Each point is reached from the start by the listed moves, each made once or not at all, plus a little noise. Say if it took an odd or an even number of moves. Then give how often each move was made.
In the rows, 128 means zero.

Moves:
(1): [173 168]
(2): [104 142]
Start: [154 131]
Points:
[196 171] => odd (1, 0)
[154 130] => even (0, 0)
[128 145] => odd (0, 1)

Moves:
(1): [179 130 121 105  95 128 141 120]
(2): [103 147 153 138 108 149 143 135]
(3): [120 123 227 130 155 123 122 153]
(4): [138 159 129 165 111 101 125 139]
(5): [145 136 123 153 167  78 158 103]
(6): [178 149 132 153 165 197 133 110]
Start: [129 129 120 129 117 155 106 133]
Points:
[205 172 141 141  98 244 143 114] => odd (1, 1, 0, 0, 0, 1)
[144 138 115 154 154 105 136 109] => odd (0, 0, 0, 0, 1, 0)
[197 163 208 168 133  76 139 137] => even (1, 0, 1, 1, 1, 0)

Moves:
(1): [153 148 128 150 141 121 114 126 108 120 136 119 149]
(2): [110 124 125 136 135 112 142 114 141 107 113 141 141]
(3): [112 127 136 122 117 115 115 141 143 115  96 109 114]
(4): [106 112 142 133 132 153 118 148 103 111 126 128 152]
(5): [132  96 141 125 151 105 155 100 121 106 123 151 104]
(6): [124 136 151 147 136 136 169 148 121 116 148 137 131]
(7): [140 118 142 116 134 117 130 131 154 151 120 107 147]
(8): [115 134 145 105 155 131 101 171 118 118 118 143 133]
(9): [157 130 131 123 106 129 130 124 138 117 129 130 141]
(10): [122 129 127 142 148 143 112 116 148 113 131 122 126]
(11): [101 125 136 138 121  96 113 115 127 126 154 141 105]
(12): [137 132 150 135 120 142 119 110 134 137  94 144 147]
Start: [162 166 130 154 133 126 131 166 117 159 152 153 102]
Points:
[140 157 212 149 166 152 110 249 149 101 127 129 152] => odd (0, 0, 1, 1, 0, 1, 1, 1, 1, 1, 0, 0)
[149 177 184 202 116 112 121 199  90  95 173 151 122] => even (1, 0, 1, 1, 0, 1, 0, 0, 1, 0, 1, 0)
[165 174 208 167 163 110 110 235  87 122 184 160 162] => odd (1, 0, 0, 1, 0, 1, 1, 1, 1, 0, 1, 0)
[141 135 164 157 123  93 124 162 139 132 157 157 147] => odd (0, 1, 0, 1, 0, 0, 1, 0, 1, 0, 1, 0)

Moves:
(1): [105 114 117 119 105 124 108 118 166 115 120 129 167 142 122 135 137 117
 159 137]
(2): [152  98 122 115 133 129 115 146 140 133  99 109 115 115 112 122 129 126
 144 130]
(3): [115 144 122 119 142 115 107 144 146 142  98 149 121 170 114 110 140 169
 106 153]
(4): [124 152 116 138 125 126 109  84 113 163 134 123 134 117 120 136 149  97
 118 152]
(5): [114 143 118 154 129 136 106 140 116 102 173 101 118 140 180  87 120 110
 194 148]
(6): [106 136 133 148  98 114 152 147 157 142 157 113 129 140 135 163 122 186
 136  94]
(7): [134 149 145 141 130 104 128 124 102 161  86 139 134 147 116 117 136 147
  87 144]
(8): [148 154 130 101 120 134 121 154 139 111 101 130 125 121 127 132 149 125
 119 120]
(9): [119 125  84 153 163 104 129 119 157 132 121 120 120 144  76 116 130  94
 130 102]
(10): [108 119 133 142 130 114 100 141 133 134 129 117 121 110 134 129 108 118
 137 130]
(11): [130 103 143 160  87 197 126 131  67  84 149 123 118 134 161 160 124 134
 116 144]
(12): [141 120  99 145 116 113  89 130 123 147 143 151 150  99 125 131 108 149
 114 148]
(13): [140 131 133  81 107 126 150 113 109 101 102 114 121 136 142 140 132 148
 148 138]
(14): [127 124 120 121 144 132 128 102 101 116 154 130 132 141 148 111 168 132
 144 112]
(15): [142 117 139 137  97 135  62 135 184 103 151 120 152  99 145 113  87 177
 116 138]
(16): [121 119 109 129 141 147 117 122  90 160 148 100 133  99 103  88 145 131
 149 135]
(17): [127 102 123 133 138 108 114 178 165 107 147  70 106 109 105 115 141 101
 162 174]
(18): [117 137 123 130 141 132 145 134 143 106 106 141 127 126 129 113 142 130
 154 148]
(19): [133 123 119 119 117 120 162 136 142 132 121 131 112 124 131 131 131 103
 106 108]
(20): [138 143 152 146 103  98 155 156 155 139 131 139  90 101  97 128 129 103
 111 110]
Start: [110 118  87 120 126 123 140 123 136 126 105 116 145 150 134  99 105  87
 115 132]
Points:
[115 139   7 161  98  73  52  47 118 199 149  72 195 122  87  56 131 198
 105 139] => odd (0, 0, 0, 1, 0, 1, 1, 0, 1, 0, 0, 1, 1, 1, 1, 1, 0, 0, 0, 0)
[ 95 104  61 197 121 163 176 147 110 105 121 101  91 115  60  65 135  34
 133 129] => odd (0, 0, 0, 0, 0, 0, 0, 0, 1, 0, 1, 0, 0, 0, 0, 1, 0, 1, 0, 1)
[124  71  84 140 114 156 115 235 109 103  38  26  84  84  98  54 160  52
 139 211] => odd (0, 1, 0, 0, 0, 0, 1, 1, 0, 1, 1, 0, 0, 0, 0, 1, 1, 1, 1, 0)
[108 131  43 215  69  94 143 180  96 175 142 101 103 100  76  95 146  99
  59  72] => odd (0, 0, 0, 0, 0, 1, 1, 1, 1, 1, 1, 1, 0, 1, 0, 1, 0, 0, 1, 1)
